Each row of a before or after table is a point. The points were changed in one or more steps. Then noise was added and the rows were shuffled. The steps act on how far a point lies along the listed directions, d1 being the first. Name the steps. A step turns or swaps two directions, mirrors them in a line or flattens them onto one, adds a multiple of one to another, or multiplies one. Angles are multiples of 10 degrees, from the lower direction toward the higher: turns from -170 to 170, lines from 10 to 170 but not 90. Use the fewest steps. Two steps may share a direction if one is a turn and the other turns, adds or multiplies; they go together, in the order done. Otherwise the lowest direction goes first.

Directions:
(1): [14.8 23.1 16.2]
(2): [-22.1  20.9  -9.6]
(3): [ 17.6   6.8 -25.8]
Before (9 x 3)
[[ 0.0  1.9  7.4]
 [-3.5 -4.4  3.4]
 [-1.2 -4.0 -1.1]
 [ 0.7 -2.2 -0.2]
 [-7.5  3.5  1.6]
 [ 7.7  2.7 -7.6]
 [ 7.7  3.3 -1.0]
 [-5.0 -1.3  1.3]
 [-2.9 -2.8 -1.0]]
After (9 x 3)
[[ 0.9 -1.4 -1.7]
 [-7.3  4.1  0.5]
 [-2.0  1.4 -6.1]
 [-0.9 -2.6 -3.1]
 [ 5.4 -6.5  7.4]
 [-4.3  1.0 -2.7]
 [ 1.5  7.4 -1.8]
 [-2.6 -1.9 -2.7]
 [ 6.7 -0.2  5.1]]
Steps: mirror d2 and d3 in the line at 150 degrees

Directions:
(1): [ 18.2 -16.9  19.3  21.2 -12.1  21.3]
(2): [ 8.3 -4.9  1.7 15.8 40.8 -5.1]
Before (14 x 6)
[[ 0.7  3.0  0.9 -2.8 -0.4  1.6]
 [-1.6  4.6 -3.0  0.1  7.9 -5.7]
 [ 5.1 -6.5  6.3  5.2 -9.8  8.1]
 [-6.3  5.3 -1.2 -5.5 -1.3 -1.5]
 [-0.5  3.6 -2.5 -5.4  3.2 -1.5]
 [ 0.3  3.6 -0.7  1.5  6.7 -1.9]
 [ 5.5 -5.5  5.6  8.7 -4.1  8.3]
 [-1.1  1.3  2.8 -1.1 -6.0 -0.3]
 [-3.6  3.4 -5.7 -5.0 -2.5 -3.8]
 [ 1.9 -0.1  2.3  5.2 13.1 -1.9]
 [-1.8 -0.3 -2.6 -4.6 -4.6 -4.0]
 [-3.4  3.4 -3.2 -4.1  1.6 -2.6]
 [-3.1  2.4 -1.8 -3.0 -2.0 -1.1]
 [-4.7  1.1 -1.7 -5.4 -1.3 -4.6]]
After (14 x 6)
[[ -7.7   6.5  -7.9  -6.7   1.1  -6.1]
 [ -0.4   1.3   1.6   1.7   6.0  -3.0]
 [  1.5  -1.6   5.2   5.7   4.2   3.9]
 [  2.7  -5.2   4.3   4.3   2.5   1.2]
 [  3.3  -2.5   3.3   4.1   0.0   4.0]
 [ -6.5   4.7  -7.4  -7.0   7.5  -8.5]
 [ -2.4   1.7   2.7  -3.7 -13.1   2.7]
 [  5.2  -3.5   1.7   6.6   3.5   2.7]
 [  3.4  -0.4   4.0   4.2  -8.1   4.6]
 [  4.2  -4.7   1.2   3.4   4.0  -2.0]
 [  1.5  -1.3   1.8   3.2   3.5   1.1]
 [  1.6   2.1   1.7  -0.6   2.6   1.8]
 [  1.0   1.9   2.2   1.2  -6.1   3.2]
 [  4.8  -1.4   3.2   1.2  -0.5   5.3]]
Steps: turn d1 and d2 by -170 degrees

Directions:
(1): [ -0.2 -28.8   6.9 -34.8 -16.2 -13.6  24.4  23.1   4.2  -4.5  -6.0]
(2): [ 21.4 -21.7 -17.6  -1.0  -2.9  11.4 -13.6   2.7 -19.3 -26.5  33.0]
(3): [ -6.3 -31.0 -29.8  17.6 -13.0  -2.7 -11.8  -2.1 -10.6  21.7 -25.2]
(4): [ -6.0 -25.7  16.9   8.0  47.7  -7.4  -0.7   1.0  -8.2 -12.1 -11.9]
(5): [  9.8  -0.5 -19.4  -8.2  23.1  17.2  33.8  -5.6  -5.1  30.7  14.9]
(6): [-36.8   3.1 -22.2 -15.1  13.0 -20.2 -17.0   8.0  10.0   5.4  24.3]
Before (8 x 11)
[[ 3.5 -1.8  7.9 -4.8  1.2 -2.0  6.3  2.9  1.1 -4.4 -3.7]
 [-3.3  5.2 -0.4  0.6  6.5 -2.7 -1.6 -2.0  2.2  2.4  0.2]
 [ 1.6 -4.0  9.8  1.1 -1.9 -5.4 -1.2  1.5  1.1 -7.9 -8.6]
 [ 2.3  6.7 -1.3  8.9  0.1  4.5  0.5 -4.7  2.2  1.2 -1.6]
 [-0.8  5.7  0.2  9.9  6.8  0.1  0.4 -8.7  1.8  9.4 -6.2]
 [ 2.1  4.5 -1.9 10.5  9.4  1.4 -0.1 -6.0 -2.8  4.0  0.6]
 [-1.3 -7.4 -3.5  2.9 -1.6  1.9  1.1  0.2 -5.2  3.9 -9.6]
 [ 4.7 -7.1 -3.8  1.4 -5.6 -3.0  2.3 -0.6 -2.4  4.1 -8.6]]
After (8 x 11)
[[ -2.5   5.1  -0.8  -5.6  -1.5  -3.6   2.4   1.4   3.8   2.6   1.1]
 [ -1.7  -6.8  -9.1   7.8  -5.0   3.3  -2.7  -2.4  -6.4   7.9 -11.4]
 [  2.1  -3.5   1.1  -3.5  -5.5  -0.4   9.1   3.4   3.5  -0.4  -3.6]
 [  4.3  10.8   6.6   4.2   3.9   2.8  -0.4  -4.2   1.2  -3.4   0.6]
 [  3.6   0.0  -4.4  -4.7 -10.0  -1.8   9.4   2.7   1.0   5.9   1.4]
 [  0.2  -1.0  -1.9  -4.0  -9.8  -3.4   9.2  -0.2   4.6  11.2  -6.9]
 [  3.6  -8.2  -7.0   9.4  -0.9  -2.0  -3.0  -4.4  -4.9   6.2 -11.6]
 [  2.7   6.9   5.8   7.5  -5.5  -1.2  -6.4  -4.0   1.5  -5.2  -5.0]]
Steps: turn d1 and d4 by 150 degrees; multiply d3 by 1.6

Directions:
(1): [ -0.3 -14.1  17.0 -12.0  12.4   5.1 -28.6  -1.8  19.0  21.2 -15.5  27.6
 -35.2   8.2]
(2): [ 17.7   3.4  -7.3  21.7  23.0  -9.5 -10.1 -46.3   4.4  -5.8  25.6  10.5
  -2.6 -14.3]
(3): [ -3.3 -24.8 -29.3  22.8   3.4  -7.6  11.0   7.1 -24.1 -16.9 -27.2  21.8
 -17.7 -10.3]
(4): [  7.0 -16.6  19.1  17.6   1.1  16.2 -31.8  11.8 -31.4  15.0   3.2   5.8
  29.8 -14.0]
(5): [  2.0 -10.6  19.3  11.5  33.6  30.8  13.7  20.3   5.5 -26.8  16.5 -12.8
 -16.3   1.2]
(6): [  4.9  20.8  28.9 -22.1   2.9  -1.2  -0.5 -21.4 -36.1 -22.0 -22.2  -5.0
 -12.7  -5.4]
Before (14 x 14)
[[-0.6  3.8 -0.5 -0.7  4.8  1.8 11.1 -0.5 -2.4 -7.2 -3.4 -3.9 -5.3  2.3]
 [ 2.3 -3.0  7.2 -1.6  2.6  2.2 -8.4  5.9 -4.0  5.2 -1.5  0.4  0.9  1.0]
 [ 2.9  1.0  0.6  1.7 -0.4  0.7 -5.4 -4.8 -2.6  4.5  7.9  1.7  5.5 -3.5]
 [ 2.0 -4.0 -5.5  4.0  0.0 -7.7 -5.0 -8.5  0.1  1.0 -2.4  6.4 -0.6 -4.9]
 [-0.8  2.8 -7.2  2.0 -1.6 -2.5 12.5  0.7  1.3 -7.9 -1.7 -6.0 -1.4 -0.3]
 [ 2.1 -7.8 -4.2  6.8  7.0  2.9 -0.8 -0.4 10.1 -2.8  7.9  1.5 -2.1  0.3]
 [ 0.5  1.3 -5.0 -6.0 -5.1 -1.6  2.6  4.7  4.5  2.3  1.9 -0.2 -0.6  2.8]
 [-1.5  0.2  5.0 -0.8 -0.4 -0.3 -1.7 -1.1 -0.7  1.0 -3.5  0.5  1.0 -0.6]
 [-0.5 -5.3  6.3  3.1  2.7  9.6 -8.9  6.5  4.9  1.7  0.5  2.3 -4.0  0.8]
 [-0.1  0.6 -2.4  1.1  4.0  3.6  9.6  2.6  2.5 -3.4 -0.3  0.8 -3.7  1.0]
 [ 1.1  4.4  1.3 -2.4 -5.6 -1.0 -1.4  4.7 -9.3  1.7 -3.1 -6.2  8.1 -2.9]
 [-1.3  1.3  5.3 -3.4  0.5  2.9 -3.3 -0.2  0.1  1.2 -1.3 -1.9 -2.2  1.5]
 [ 1.5  1.8 -8.5  7.3  2.7 -3.8  3.9 -4.8  8.0 -5.6  8.2 -1.3  2.3  0.7]
 [ 6.0 -0.5  2.1  5.1  7.3  2.7 -0.3 -6.6 -4.7 -6.7  6.7 -4.3  4.6 -6.5]]
After (14 x 14)
[[ -1.3  -0.9   5.1  -1.4  -0.1  -0.5  -3.6  -1.7   0.5   2.6  -4.8   1.8
   -0.7  -0.1]
 [ -0.1 -10.3  12.7   1.3  10.3  15.2 -14.1   8.9  10.2   3.7  -1.6   7.7
  -15.4   3.2]
 [  1.8   3.7 -10.8   9.9   1.9  -4.0   9.2  -4.3   4.9 -10.4  11.5  -6.7
    7.9  -1.1]
 [  6.2   1.1   1.1   8.1   8.9   4.6   6.0  -3.7  -7.3 -13.2  10.5 -11.1
    9.6  -7.7]
 [  1.4   7.9  -3.4  -1.3 -10.4  -4.2   3.0   3.0 -13.5   0.4  -2.0 -10.7
   15.8  -3.9]
 [  1.8  -3.9  -7.2   1.8  -3.5 -11.6  -9.1 -11.5   1.0   6.4  -6.6  10.3
   -1.5  -4.2]
 [  0.9   1.8  -6.9  -6.3  -7.1  -3.9   2.1   3.3   4.1   3.6   1.1   0.5
    0.4   2.7]
 [  2.6  -5.5  10.3  -2.9   5.2   3.4 -12.3   5.6  -1.1   7.8  -3.8   4.3
   -4.7   2.4]
 [ -1.1  -0.1   7.0  -4.3   2.3   3.9  -5.9   0.3   2.2   2.9  -2.3   1.0
   -6.1   2.6]
 [ -0.5   4.0  -0.3   1.8   7.4   5.0  15.6   1.3  -3.2 -12.7   0.8  -8.0
   -3.4   1.3]
 [  2.5   2.4  -1.1   1.9  -2.4  -0.3  -5.2  -6.6  -3.8   5.3   8.2   1.4
    7.4  -4.3]
 [  0.2  -0.4  -1.0   2.8   7.3   7.0  12.8   4.5   2.3  -7.1   2.0  -1.5
   -4.5   0.2]
 [ -0.6   5.9 -10.8   5.7  -3.8  -2.2  20.3   2.2  -3.4 -14.8   2.5 -14.1
    6.9  -2.3]
 [  2.2 -10.1  -0.7   7.3  12.1   7.7  -0.8   1.7  12.1  -4.9   9.6   0.5
   -6.6   1.1]]
Steps: multiply d1 by 2.5; multiply d5 by 2
